Every row gives one point. The ring and each string are closed loops that go straight from each point to the next, and from the last back to the first. Before rounding, they use only three directions, however many columns there are. How many times does the string pass through the ring? Passing back the other way cancels.

Ring, 9 rows:
+0.34,-0.52,-0.08,-0.71
+0.02,-0.59,-0.18,-0.52
-0.29,-0.59,-0.26,-0.11
-0.31,-0.34,-0.20,+0.27
-0.02,+0.02,-0.05,+0.23
+0.31,+0.21,+0.07,+0.04
+0.78,+0.18,+0.20,-0.31
+0.93,-0.06,+0.19,-0.55
+0.78,-0.32,+0.09,-0.73
String (28 x 4):
+0.31,-0.20,+0.00,-0.11
+0.54,+0.05,+0.12,+0.10
+0.47,-0.09,+0.06,-0.12
+0.49,+0.18,+0.10,-0.48
+0.87,+0.40,+0.24,-0.64
+0.51,+0.12,+0.09,-0.59
+0.50,-0.26,+0.04,-0.24
+0.80,-0.43,+0.10,-0.22
+0.44,-0.24,+0.02,-0.35
+0.59,+0.05,+0.08,-0.92
+0.93,-0.34,+0.11,-1.16
+0.58,-0.26,+0.02,-1.02
+0.32,-0.09,-0.02,-0.77
+0.29,-0.36,-0.06,-0.45
+0.14,-0.37,-0.12,-0.80
-0.10,-0.53,-0.23,-0.82
-0.26,-0.88,-0.31,-0.35
-0.04,-0.76,-0.20,+0.02
+0.05,-0.39,-0.12,-0.18
-0.15,-0.26,-0.17,-0.28
-0.41,-0.34,-0.25,-0.04
-0.61,-0.63,-0.32,+0.56
-0.55,-0.59,-0.29,+0.75
-0.44,-0.16,-0.20,+0.44
-0.10,+0.10,-0.08,-0.06
-0.09,+0.20,-0.05,+0.11
+0.07,+0.33,+0.01,-0.07
+0.24,+0.11,+0.02,-0.25
Times through: 1
String, 32 rows:
-0.58,-0.53,-0.32,+0.21
-0.21,-0.13,-0.16,-0.18
+0.03,-0.17,-0.09,-0.16
+0.02,-0.38,-0.11,+0.18
-0.06,-0.31,-0.11,+0.31
+0.10,-0.11,-0.05,-0.04
+0.13,+0.12,-0.02,-0.31
+0.05,+0.43,+0.03,+0.05
+0.23,+0.40,+0.09,+0.20
+0.46,+0.27,+0.15,+0.37
+0.50,+0.02,+0.10,+0.08
+0.43,-0.06,+0.05,-0.17
+0.58,+0.36,+0.15,-0.52
+0.93,+0.53,+0.28,-0.61
+1.31,+0.18,+0.36,-0.33
+1.00,-0.13,+0.21,-0.29
+0.69,-0.20,+0.10,-0.34
+0.49,-0.09,+0.05,-0.48
+0.68,-0.01,+0.11,-0.77
+1.03,-0.19,+0.17,-1.00
+1.01,-0.60,+0.11,-0.77
+0.67,-0.60,+0.02,-0.52
+0.39,-0.41,-0.03,-0.33
+0.30,-0.16,-0.02,-0.54
+0.26,-0.28,-0.08,-1.02
+0.10,-0.57,-0.18,-0.93
-0.08,-0.90,-0.27,-0.61
-0.04,-0.78,-0.22,-0.24
+0.12,-0.49,-0.11,-0.15
+0.02,-0.48,-0.14,-0.16
-0.28,-0.82,-0.27,+0.19
-0.75,-0.94,-0.43,+0.43
Times through: 3

Ring, 7 rows:
+0.21,+0.36,+0.01,+0.80,+0.05,+0.04
+0.84,+0.33,-0.12,+1.01,-0.19,-0.37
+0.92,+0.24,-0.19,+0.94,-0.32,-0.47
+0.50,+0.15,-0.06,+0.45,-0.13,-0.24
-0.24,+0.18,+0.30,-0.21,+0.38,+0.25
-0.69,+0.25,+0.38,-0.23,+0.56,+0.57
-0.51,+0.30,+0.19,+0.27,+0.33,+0.48
String:
+0.57,+0.08,-0.26,+0.68,-0.39,-0.33
+0.64,+0.10,+0.02,+0.21,-0.08,-0.35
+0.40,+0.18,+0.17,+0.08,+0.15,-0.16
+0.23,+0.23,+0.14,+0.24,+0.15,-0.02
+0.19,+0.22,+0.08,+0.34,+0.09,-0.01
+0.37,+0.21,+0.13,+0.24,+0.11,-0.13
+0.74,+0.16,+0.02,+0.35,-0.08,-0.39
+0.74,+0.22,+0.01,+0.48,-0.06,-0.36
+0.41,+0.24,+0.00,+0.54,-0.02,-0.14
+0.50,+0.17,-0.30,+0.94,-0.40,-0.24
+0.47,+0.20,-0.26,+0.94,-0.34,-0.21
+0.22,+0.22,-0.09,+0.67,-0.11,-0.04
+0.77,+0.32,-0.25,+1.24,-0.34,-0.34
+0.64,+0.41,-0.07,+1.09,-0.09,-0.21
+0.45,+0.49,+0.19,+0.77,+0.26,-0.04
+0.19,+0.39,+0.21,+0.49,+0.28,+0.08
+0.09,+0.28,+0.00,+0.62,+0.03,+0.08
+0.02,+0.24,-0.17,+0.85,-0.17,+0.10
+0.06,+0.42,+0.05,+0.86,+0.13,+0.17
+0.22,+0.45,+0.14,+0.76,+0.22,+0.09
+0.33,+0.41,+0.15,+0.66,+0.20,-0.01
+0.18,+0.26,+0.02,+0.55,+0.03,+0.02
+0.53,+0.35,+0.04,+0.74,+0.03,-0.16
+1.06,+0.41,+0.03,+0.94,-0.03,-0.47
+1.38,+0.36,-0.13,+1.12,-0.27,-0.70
+0.92,+0.31,+0.03,+0.69,-0.05,-0.43
+0.39,+0.25,+0.04,+0.50,+0.02,-0.12
+0.27,+0.16,-0.17,+0.68,-0.22,-0.09
Times through: 3

Ring, 7 rows:
+0.03,-0.44,+0.54,+0.26,-0.03,+0.11,-0.78,+0.48,+0.55
+0.18,-0.15,+0.48,+0.05,-0.53,+0.20,-0.35,+0.77,-0.10
+0.12,+0.04,-0.23,-0.28,-0.29,-0.03,+0.65,-0.03,-0.72
-0.08,+0.00,-0.79,-0.42,+0.36,-0.30,+1.21,-0.95,-0.80
-0.25,+0.02,-0.56,-0.35,+0.73,-0.32,+0.98,-0.87,-0.66
-0.28,-0.05,-0.14,-0.18,+0.73,-0.22,+0.45,-0.45,-0.35
-0.17,-0.35,+0.33,+0.15,+0.48,-0.05,-0.44,+0.05,+0.37
String:
-0.24,-0.52,+0.18,+0.21,+0.76,-0.14,-0.49,-0.31,+0.66
-0.18,-0.33,-0.10,+0.01,+0.61,-0.18,+0.05,-0.47,+0.17
-0.14,-0.02,+0.13,-0.12,+0.30,-0.06,+0.19,+0.06,-0.35
-0.32,+0.09,+0.04,-0.20,+0.72,-0.18,+0.42,-0.19,-0.51
-0.39,+0.05,-0.22,-0.25,+0.98,-0.29,+0.66,-0.61,-0.52
-0.29,-0.19,-0.42,-0.17,+0.89,-0.32,+0.57,-0.89,-0.18
-0.11,-0.08,-0.03,-0.13,+0.30,-0.10,+0.28,-0.14,-0.30
-0.30,+0.09,+0.15,-0.17,+0.64,-0.13,+0.30,-0.03,-0.48
-0.36,-0.09,+0.23,-0.03,+0.84,-0.16,+0.00,-0.12,-0.09
-0.26,-0.40,+0.13,+0.12,+0.78,-0.16,-0.28,-0.32,+0.42
-0.10,-0.35,+0.03,+0.05,+0.39,-0.11,-0.10,-0.23,+0.21
-0.06,-0.23,+0.19,+0.03,+0.18,-0.02,-0.14,+0.09,+0.04
-0.02,-0.43,+0.18,+0.15,+0.17,-0.02,-0.38,+0.00,+0.41
+0.16,-0.58,+0.81,+0.42,-0.35,+0.25,-1.24,+0.86,+0.87
+0.19,-0.23,+0.84,+0.21,-0.61,+0.30,-0.85,+1.17,+0.21
+0.08,-0.09,+0.41,+0.00,-0.29,+0.13,-0.20,+0.61,-0.19
+0.02,-0.21,+0.03,-0.04,+0.01,-0.02,+0.05,+0.01,-0.09
+0.21,-0.23,+0.36,+0.07,-0.54,+0.17,-0.32,+0.61,+0.00
+0.33,-0.02,+0.88,+0.09,-1.07,+0.41,-0.63,+1.52,-0.24
+0.14,-0.05,+0.55,+0.02,-0.50,+0.21,-0.31,+0.88,-0.24
+0.03,-0.16,+0.21,-0.02,-0.07,+0.04,-0.07,+0.26,-0.12
+0.13,-0.48,+0.50,+0.27,-0.26,+0.15,-0.79,+0.53,+0.57
+0.10,-0.63,+0.76,+0.44,-0.16,+0.19,-1.25,+0.70,+0.97
-0.03,-0.31,+0.58,+0.20,+0.05,+0.10,-0.66,+0.55,+0.35
-0.15,-0.52,+0.61,+0.34,+0.43,+0.03,-0.96,+0.31,+0.81
Times through: 0
String:
+0.06,-0.07,+0.13,-0.09,-0.18,+0.04,+0.12,+0.27,-0.33
+0.18,-0.01,+0.56,-0.01,-0.62,+0.24,-0.27,+0.96,-0.32
+0.25,-0.12,+0.97,+0.18,-0.85,+0.39,-0.84,+1.47,+0.01
+0.22,-0.56,+0.88,+0.43,-0.53,+0.30,-1.29,+1.03,+0.83
+0.03,-0.47,+0.29,+0.20,+0.06,+0.03,-0.55,+0.15,+0.51
-0.04,-0.19,+0.12,-0.02,+0.14,-0.03,-0.02,+0.06,-0.06
-0.06,-0.21,+0.40,+0.08,+0.12,+0.04,-0.34,+0.36,+0.09
-0.15,-0.43,+0.65,+0.30,+0.38,+0.05,-0.89,+0.41,+0.66
-0.21,-0.57,+0.42,+0.31,+0.66,-0.06,-0.81,-0.03,+0.85
-0.16,-0.47,+0.09,+0.15,+0.58,-0.13,-0.33,-0.31,+0.51
-0.10,-0.32,-0.04,+0.01,+0.38,-0.12,+0.01,-0.29,+0.13
-0.16,-0.48,+0.09,+0.16,+0.57,-0.13,-0.34,-0.31,+0.52
-0.17,-0.56,+0.35,+0.29,+0.58,-0.06,-0.73,-0.06,+0.79
-0.13,-0.59,+0.73,+0.42,+0.40,+0.07,-1.17,+0.42,+0.98
-0.04,-0.30,+0.60,+0.19,+0.07,+0.10,-0.67,+0.56,+0.33
-0.02,-0.27,+0.24,+0.07,+0.09,+0.01,-0.25,+0.17,+0.13
+0.04,-0.45,+0.23,+0.17,+0.03,+0.02,-0.45,+0.12,+0.43
+0.11,-0.43,+0.29,+0.17,-0.18,+0.08,-0.50,+0.29,+0.39
+0.02,-0.25,+0.03,-0.02,+0.02,-0.03,+0.02,-0.02,-0.03
+0.10,+0.00,+0.34,-0.08,-0.35,+0.13,-0.01,+0.60,-0.41
+0.19,+0.15,+0.38,-0.16,-0.67,+0.20,+0.12,+0.86,-0.70
+0.26,+0.18,+0.11,-0.27,-0.79,+0.16,+0.46,+0.64,-0.91
+0.20,+0.00,-0.35,-0.29,-0.44,-0.02,+0.72,-0.10,-0.73
+0.01,-0.14,-0.22,-0.16,+0.06,-0.10,+0.42,-0.26,-0.33
+0.03,+0.01,-0.11,-0.21,-0.08,-0.04,+0.48,+0.00,-0.57
+0.10,+0.13,-0.13,-0.30,-0.30,+0.00,+0.66,+0.13,-0.84
+0.22,+0.21,-0.22,-0.39,-0.63,+0.04,+0.85,+0.22,-1.09
+0.21,+0.04,-0.17,-0.27,-0.54,+0.04,+0.59,+0.16,-0.75
+0.10,-0.16,-0.11,-0.12,-0.18,-0.02,+0.28,-0.03,-0.29
Times through: 3

Ring (8 x 11):
+0.63,-0.05,-0.65,+0.64,-0.05,-0.81,+0.14,-0.23,+0.62,-0.24,-0.60
+0.48,+0.10,-0.20,+0.91,-0.11,-0.12,-0.03,-0.50,+0.03,+0.14,-0.81
+0.09,+0.19,+0.22,+0.78,+0.01,+0.33,-0.30,-0.60,-0.43,+0.24,-0.58
-0.38,+0.22,+0.48,+0.34,+0.26,+0.44,-0.58,-0.50,-0.63,+0.05,-0.02
-0.62,+0.10,+0.40,-0.28,+0.41,+0.07,-0.68,-0.23,-0.33,-0.37,+0.55
-0.37,-0.05,+0.07,-0.41,+0.31,-0.39,-0.50,-0.08,+0.16,-0.58,+0.53
+0.04,-0.13,-0.35,-0.21,+0.19,-0.82,-0.22,-0.01,+0.59,-0.63,+0.24
+0.50,-0.11,-0.70,+0.29,+0.04,-1.02,+0.08,-0.08,+0.79,-0.48,-0.28
String, 22 rows:
+0.62,-0.17,-0.82,+0.28,-0.02,-1.17,+0.16,-0.04,+0.96,-0.53,-0.33
+0.39,-0.06,-0.26,+0.41,-0.13,-0.39,-0.08,-0.32,+0.35,-0.16,-0.47
+0.20,+0.01,-0.20,+0.37,+0.05,-0.36,-0.17,-0.29,+0.21,-0.20,-0.28
+0.46,-0.01,-0.26,+0.63,-0.14,-0.30,-0.04,-0.39,+0.25,-0.03,-0.64
+0.73,+0.03,-0.34,+1.02,-0.29,-0.22,+0.11,-0.52,+0.23,+0.18,-1.05
+0.12,+0.04,+0.01,+0.39,+0.00,-0.08,-0.26,-0.39,-0.01,-0.08,-0.32
+0.20,+0.10,-0.11,+0.61,+0.07,-0.17,-0.18,-0.40,-0.01,-0.03,-0.43
+0.17,+0.21,-0.05,+0.84,+0.14,-0.01,-0.18,-0.49,-0.23,+0.11,-0.54
+0.01,+0.11,+0.07,+0.44,+0.11,-0.01,-0.31,-0.41,-0.15,-0.05,-0.26
-0.03,+0.10,+0.26,+0.41,+0.00,+0.25,-0.38,-0.49,-0.29,+0.06,-0.31
-0.26,+0.18,+0.16,+0.32,+0.34,+0.01,-0.44,-0.35,-0.31,-0.14,+0.03
-0.50,+0.23,+0.36,+0.17,+0.45,+0.18,-0.60,-0.36,-0.52,-0.15,+0.25
-0.23,+0.10,+0.19,+0.15,+0.23,+0.00,-0.45,-0.33,-0.20,-0.19,+0.07
-0.27,+0.09,+0.10,+0.06,+0.33,-0.17,-0.44,-0.24,-0.11,-0.31,+0.21
-0.84,+0.13,+0.34,-0.49,+0.68,-0.15,-0.76,-0.08,-0.30,-0.59,+0.92
-0.67,+0.05,+0.23,-0.49,+0.54,-0.26,-0.67,-0.07,-0.11,-0.60,+0.79
-0.16,+0.03,-0.05,+0.01,+0.28,-0.37,-0.36,-0.18,+0.10,-0.39,+0.19
-0.27,-0.03,-0.10,-0.29,+0.36,-0.57,-0.41,-0.05,+0.26,-0.60,+0.47
-0.26,-0.14,-0.35,-0.62,+0.43,-1.02,-0.36,+0.17,+0.65,-0.92,+0.75
+0.04,-0.20,-0.34,-0.39,+0.12,-0.86,-0.24,+0.03,+0.69,-0.71,+0.32
+0.23,-0.19,-0.78,-0.24,+0.27,-1.39,-0.03,+0.18,+1.03,-0.88,+0.29
+0.39,-0.15,-0.92,+0.00,+0.26,-1.47,+0.09,+0.15,+1.06,-0.80,+0.10
Times through: 1

Ring:
-0.43,+0.47,-0.16,+0.28,+0.11,+0.28,+0.10,+0.52,-0.10,+0.27,-0.41,+0.60
-0.25,+0.28,-0.31,-0.04,+0.19,+0.21,+0.26,+0.12,-0.12,+0.40,-0.60,+0.53
+0.03,-0.10,-0.43,-0.42,+0.21,+0.10,+0.30,-0.38,-0.13,+0.36,-0.67,+0.16
+0.34,-0.59,-0.46,-0.75,+0.09,-0.02,+0.11,-0.77,-0.09,+0.07,-0.56,-0.34
+0.41,-0.73,-0.25,-0.65,-0.20,-0.01,-0.38,-0.51,+0.03,-0.44,-0.19,-0.45
+0.29,-0.60,-0.01,-0.33,-0.42,+0.07,-0.77,+0.00,+0.12,-0.78,+0.14,-0.32
+0.11,-0.43,+0.13,-0.03,-0.49,+0.13,-0.92,+0.37,+0.14,-0.92,+0.33,-0.28
-0.13,-0.20,+0.13,+0.26,-0.35,+0.17,-0.74,+0.56,+0.05,-0.73,+0.30,-0.33
-0.29,+0.01,+0.06,+0.37,-0.19,+0.20,-0.47,+0.60,-0.02,-0.44,+0.13,-0.21
-0.43,+0.29,-0.02,+0.43,-0.03,+0.25,-0.19,+0.65,-0.07,-0.09,-0.10,+0.16
String, 24 rows:
-0.16,+0.34,-0.51,-0.33,+0.37,+0.20,+0.61,-0.21,-0.15,+0.79,-0.97,+0.86
-0.36,+0.52,-0.37,+0.01,+0.31,+0.26,+0.48,+0.18,-0.15,+0.68,-0.79,+0.87
-0.12,-0.09,-0.36,-0.16,+0.22,+0.09,+0.26,-0.21,-0.18,+0.26,-0.51,-0.21
-0.22,+0.03,-0.25,+0.04,+0.14,+0.15,+0.11,+0.08,-0.14,+0.14,-0.37,-0.09
-0.47,+0.29,-0.14,+0.40,+0.14,+0.22,+0.08,+0.46,-0.16,+0.15,-0.26,+0.00
-0.76,+0.70,+0.18,+0.94,-0.11,+0.39,-0.35,+1.30,-0.04,-0.17,+0.09,+0.50
-0.37,+0.31,+0.12,+0.46,-0.24,+0.30,-0.51,+0.88,+0.04,-0.36,+0.07,+0.42
-0.43,+0.33,+0.19,+0.58,-0.30,+0.32,-0.62,+1.03,+0.06,-0.47,+0.19,+0.38
-0.47,+0.24,+0.22,+0.68,-0.28,+0.29,-0.65,+1.03,+0.02,-0.56,+0.30,+0.01
-0.22,-0.23,-0.06,+0.24,-0.05,+0.10,-0.28,+0.24,-0.12,-0.35,+0.06,-0.76
-0.18,-0.17,-0.11,+0.13,-0.03,+0.12,-0.21,+0.18,-0.10,-0.23,-0.07,-0.48
-0.65,+0.51,+0.10,+0.77,-0.05,+0.32,-0.26,+1.03,-0.08,-0.14,+0.03,+0.23
-0.80,+0.96,+0.16,+0.92,-0.09,+0.46,-0.26,+1.42,-0.01,+0.03,-0.07,+1.09
-0.59,+0.63,-0.14,+0.48,+0.17,+0.32,+0.18,+0.69,-0.13,+0.36,-0.41,+0.63
-0.29,+0.20,-0.36,+0.00,+0.30,+0.16,+0.40,-0.01,-0.20,+0.47,-0.62,+0.16
-0.47,+0.76,-0.27,+0.17,+0.23,+0.35,+0.37,+0.50,-0.09,+0.65,-0.74,+1.28
-0.18,+0.28,-0.28,-0.12,+0.10,+0.23,+0.15,+0.15,-0.06,+0.33,-0.59,+0.76
-0.04,-0.05,-0.18,-0.15,-0.06,+0.16,-0.16,+0.09,-0.02,-0.07,-0.30,+0.22
+0.16,-0.18,-0.42,-0.57,+0.11,+0.10,+0.18,-0.43,-0.06,+0.25,-0.66,+0.32
+0.49,-0.79,-0.68,-1.07,+0.28,-0.12,+0.45,-1.28,-0.18,+0.34,-0.83,-0.60
+0.33,-0.69,-0.50,-0.75,+0.16,-0.07,+0.20,-0.89,-0.15,+0.09,-0.56,-0.66
+0.14,-0.37,-0.31,-0.42,+0.02,+0.05,-0.03,-0.35,-0.07,-0.04,-0.39,-0.21
+0.12,-0.41,-0.30,-0.36,+0.03,+0.04,-0.04,-0.35,-0.09,-0.09,-0.33,-0.42
+0.23,-0.49,-0.59,-0.72,+0.30,-0.04,+0.45,-0.90,-0.20,+0.39,-0.76,-0.43
Times through: 0
String:
-0.07,-0.15,-0.15,-0.06,-0.07,+0.13,-0.21,+0.10,-0.04,-0.18,-0.18,-0.11
-0.14,-0.13,-0.29,-0.07,+0.15,+0.09,+0.12,-0.10,-0.16,+0.11,-0.37,-0.33
-0.01,-0.27,-0.28,-0.21,+0.07,+0.07,+0.00,-0.20,-0.11,-0.02,-0.33,-0.34
-0.32,+0.40,-0.38,-0.03,+0.31,+0.23,+0.46,+0.09,-0.16,+0.62,-0.75,+0.64
-0.21,+0.38,-0.39,-0.18,+0.25,+0.23,+0.41,+0.02,-0.11,+0.60,-0.80,+0.88
-0.10,+0.12,-0.19,-0.12,-0.04,+0.21,-0.10,+0.19,+0.00,+0.04,-0.39,+0.56
-0.01,-0.16,-0.18,-0.16,-0.08,+0.14,-0.20,+0.04,-0.02,-0.15,-0.24,+0.03
+0.29,-0.60,-0.49,-0.69,+0.16,-0.04,+0.20,-0.81,-0.14,+0.12,-0.56,-0.56
+0.39,-0.76,-0.58,-0.86,+0.22,-0.10,+0.31,-1.07,-0.17,+0.18,-0.65,-0.75
+0.44,-0.74,-0.66,-0.99,+0.28,-0.11,+0.44,-1.21,-0.18,+0.33,-0.80,-0.61
+0.29,-0.42,-0.61,-0.84,+0.28,-0.01,+0.46,-0.91,-0.15,+0.45,-0.86,-0.07
-0.03,+0.14,-0.40,-0.38,+0.17,+0.18,+0.29,-0.17,-0.07,+0.44,-0.75,+0.71
-0.15,+0.27,-0.51,-0.33,+0.37,+0.18,+0.60,-0.25,-0.17,+0.75,-0.94,+0.68
-0.03,-0.20,-0.36,-0.26,+0.17,+0.07,+0.18,-0.29,-0.15,+0.18,-0.48,-0.23
-0.23,+0.11,-0.31,-0.01,+0.21,+0.15,+0.26,+0.01,-0.16,+0.31,-0.51,+0.07
-0.61,+0.67,-0.10,+0.53,+0.14,+0.33,+0.11,+0.78,-0.12,+0.31,-0.36,+0.68
-0.79,+0.93,+0.18,+0.92,-0.11,+0.46,-0.31,+1.43,+0.00,-0.03,-0.03,+1.05
-0.29,+0.19,+0.02,+0.29,-0.17,+0.25,-0.38,+0.62,+0.01,-0.26,-0.04,+0.29
-0.28,+0.12,+0.04,+0.31,-0.19,+0.24,-0.43,+0.62,+0.00,-0.34,+0.03,+0.14
-0.49,+0.37,+0.26,+0.71,-0.34,+0.34,-0.71,+1.17,+0.06,-0.56,+0.29,+0.34
-0.50,+0.19,+0.26,+0.76,-0.31,+0.28,-0.72,+1.08,+0.01,-0.66,+0.40,-0.18
-0.50,+0.36,+0.26,+0.73,-0.33,+0.33,-0.71,+1.18,+0.05,-0.57,+0.31,+0.27
-0.26,+0.13,+0.04,+0.28,-0.20,+0.24,-0.44,+0.61,+0.02,-0.34,+0.01,+0.21
-0.39,+0.31,+0.07,+0.44,-0.17,+0.29,-0.40,+0.80,+0.00,-0.26,+0.00,+0.36
Times through: 2
